Rows are points. The window is the flat piece filled in between its corners: a triangle in 3 columns, a solid with four corners in 4, and so on. A path goes straight from each point to the next, and from the last back to the first. After which points does the path pass through the window?

Window:
1.14; 1.15; -1.06; 3.21
-0.81; -1.48; 1.03; -1.79
-2.16; 0.78; 0.75; -0.42
0.79; -1.10; -1.13; -2.88
Path:
(1): -2.00; 0.07; 0.01; -0.48
(2): -2.49; -0.18; -0.53; 1.47
(3): 1.00; 2.20; 0.51; 0.08
(4): -0.49; 2.20; 2.12; -0.32
(5): -0.38; -0.35; -1.34; 0.63
(6): -0.24; -1.33; -1.29; 2.17
(7): 1.46; 1.17; -0.70; -0.40
(8): -0.98; 1.18; 2.27; -0.77
Through the window after points: 4, 6, 8

Window, 6 rows:
1.96; -0.75; 0.59; -1.39; -1.06; 0.11
-0.86; -0.36; 0.28; -0.32; -2.78; -1.97
1.26; 0.05; -1.27; -0.63; -2.40; 0.77
-0.87; -2.45; 0.53; 0.39; 0.56; 1.31
-0.60; 0.17; 0.71; 1.95; 3.93; 3.05
-2.46; -0.27; -1.60; -0.55; 0.66; -1.71
Path:
(1): 1.11; -1.24; -0.67; -0.25; -0.98; 0.06
(2): 0.53; 0.39; -0.39; 1.52; 1.30; -0.72
(3): -0.30; 0.00; 0.32; -0.32; 0.55; 2.09
(4): -0.64; 0.25; 0.83; -2.12; -1.86; -0.31
(5): 1.52; -1.56; -0.63; 0.93; -0.50; -1.02
(6): -0.13; -0.09; -2.06; 2.12; 0.29; -1.65
(7): -3.26; -0.57; -0.23; -2.61; -0.09; -1.05
(8): 1.08; 1.35; 1.06; -2.15; -2.04; 1.53
Through the window after points: 4, 6, 8

Window, 8 rows:
-1.08; 1.31; -0.32; 1.18; -0.14; 1.96; 0.18; 0.73
0.30; 1.76; 1.80; 0.72; -0.35; 0.40; 2.33; 0.26
-3.21; 0.15; -1.00; -3.62; 1.39; -0.08; -0.19; 2.35
-1.93; -0.81; -1.58; -0.62; 0.18; -0.41; 0.36; -0.23
1.77; -0.53; 1.15; 2.88; -3.49; 1.14; -0.78; -0.30
-0.78; -0.38; -0.80; 1.55; 0.07; -1.08; -4.14; 0.23
0.87; 1.82; -0.66; -1.09; -2.91; 0.23; -0.82; -2.89
0.08; 0.78; 0.02; -2.59; 2.41; 1.74; 0.78; -0.08
Path:
(1): -1.65; 0.37; 0.13; 0.10; -0.72; 1.26; -0.08; -1.48
(2): -0.36; 0.68; 0.24; 0.95; -2.02; 0.11; -1.22; -2.18
(3): 1.31; 0.79; -0.94; -0.80; -1.53; 0.37; -1.01; 0.14
(4): 1.86; 0.74; -2.10; -1.02; -0.42; 1.27; 1.04; 0.73
(5): -2.71; -0.36; -0.54; -0.73; 0.33; -0.22; -1.64; -0.32
(6): -2.32; 1.48; 1.27; -0.76; -0.05; 0.92; -2.82; -1.73
(7): 0.36; -0.53; -1.30; -0.98; -0.55; 0.10; 1.08; 1.92
(8): 0.51; 0.81; -2.23; 0.18; -0.50; -1.04; -1.37; 1.10
(9): -1.16; 0.29; 0.36; -0.32; 0.41; 1.23; -0.57; 0.13
(10): -3.15; -1.88; 1.71; -0.50; 1.09; -0.49; -0.41; -0.68
(11): 1.51; 1.95; -1.58; 1.02; -0.94; 1.00; -0.94; 1.87
(12): 1.69; 0.96; -1.78; -0.64; -3.18; -0.07; -0.01; -1.19
(13): -1.48; 2.28; 1.57; -1.08; -0.49; 0.88; -1.81; -3.47
(14): -1.74; -0.78; -0.31; 0.25; 0.16; 0.69; -1.26; 0.13
(15): 1.43; 1.76; -2.65; -0.23; -1.38; -2.19; -1.62; 0.19
(16): 0.86; 1.21; -1.86; -0.65; -0.77; -0.42; -0.23; 0.82
Through the window after points: 2, 6, 8, 12, 16
